Rows are points. Two turns around zero, p and q, are shown by what they do to some points. Where does a point land after both, in the order given? Backwards means that the second turn is done in reverse. Each puzzle has new turns, and all numbers are rounded.
(in the rows, 128 means zero)

Turn p:
[139 105] => [137 104]
[111 116] => [110 118]
[132 189] => [137 188]
[129 103] => [127 103]
Turn q:
[ 97 153] => [105 161]
[119 157] => [127 158]
[159  92] => [148  85]
[163 113] => [157 104]
[102 124] => [102 131]
Where do these land?
q, then p: [151 108] => [142 101]
q, then p: [167 117] => [160 104]
q, then p: [ 95 158] => [108 168]
q, then p: [ 98 129] => [100 140]

Turn p:
[119 115 128 146] => [113 127 147 126]
[ 76 147 114 130] => [ 81 137 107 152]
[105 100  87 102] => [ 98  83 105 115]
[165 131 168 123] => [171 154 138 108]
[175 148 144 140] => [177 141 145 140]
Turn q:
[154 141 150 170] => [171 154 152 125]
[103 141 114 137] => [133 130 103 148]
[ 75 116 130 137] => [124 108 116 178]
[180 140 145 102] => [113 154 154  81]
[128 102 100  93] => [ 99  93 113 107]
Where do these land?
p, then q: [109  81  86 148] => [108  85 155 169]
q, then p backwards: [165 154 154 127] => [129 119 177 144]
p, then q: [107 119  82 130] => [138  86 128 155]
q, then p: [140 141 164 100] => [112 170 109 134]
p, then q: [118 146 153 136] => [133 158 115 133]

Turn p:
[134 158 160 134 109 110 101 120] => [142 136 161 150 147 158 116 111]
[ 93 140 125 151 134 126  90 176] => [141  82 127 150  99 154  93 138]
[144 145 124 106 147  97 142 121] => [126 154 137 120 152 110 104 145]
[104 173 142 125 137 116 131 102] => [110 132 128 128 164 146  93 105]
[129 131 114 111 130  92 183 113] => [ 83 158 141 101 142 104 118 146]
[137  73  83 135 153 134 112  95] => [144 132 106 117  93  64 139  99]
[130  56 131 114 162 138 137 142] => [126 108 106 150 115  68 163 153]
[175 146 125 152 121 196 144 191] => [160 142  79 124 100 189 164 180]
[123 146 159 150  88 123 134  95] => [105 145 155 136 139 162 142  90]
[110 111 116 102 100 147 106 124] => [143  91 140 103 129 123 149 113]
Turn q:
[130 112 148 113 109 122 139 102] => [136 133 105 105 112 106 139 124]
[124 139 164 154 106 133 134 166] => [140 156 139 161 141 117 167 142]
[160 121  80 121 126 129 154 170] => [122  97 155 118 119 177 150 161]
[152 132 142 129 157 129  87 159] => [107 128 183 135 149 112 125 119]
[119 135 125 122 106 120 100 136] => [118 158 139 131 115 126 116 138]
[146 169 124 121 180  97 136 154] => [ 96 119 145 115 194 152 129 130]
[ 91  90  90 175 173 131 156 100] => [116  61  80 175 121 141 107 112]
[125 166 170 108 104 172 111  88] => [188 173 128 108 134 102 109  98]
[115 101 158 155  99 117  87  97] => [125 148 115 148  99  65 110 133]
[150 154  98 109 115 136 170  78] => [170 110  94  78 133 152 109 144]
[ 95  90 109 102 132 122 134 159] => [ 90 126 125 137  92 159 149 107]
Where do these land?
p, then q: [132 102 119 153  87 110 107 134] => [157 152 110 119 116  96 156 140]
q, then p: [124 158 162 143 152 148 169 183] => [ 93 173  64 149 135 125 133 139]
p, then q: [105 106 144 144 166 103 131 130] => [100 133 113 168 123 114 112 150]
q, then p: [128 100 103  96 134 184 153 101] => [151 146 142 100 133 109 192 102]
p, then q: [128 179  93 153 147 169 112 140] => [154 118 173 107  91 151  86 135]
p, then q: [121 135 121 104 128 132  92 141] => [119 105 153 112 117 104 137 127]
q, then p backwards: [161 148 180 107 118 132  93 125] => [163 115 108  92 119  92 130  89]
p, then q: [153 113 121 111 133  81 127 106] => [105 156 122 116 170 104 131 137]
q, then p: [100 111 109 141  87  92 168  91] => [141 113 132  65  77 131 117 149]
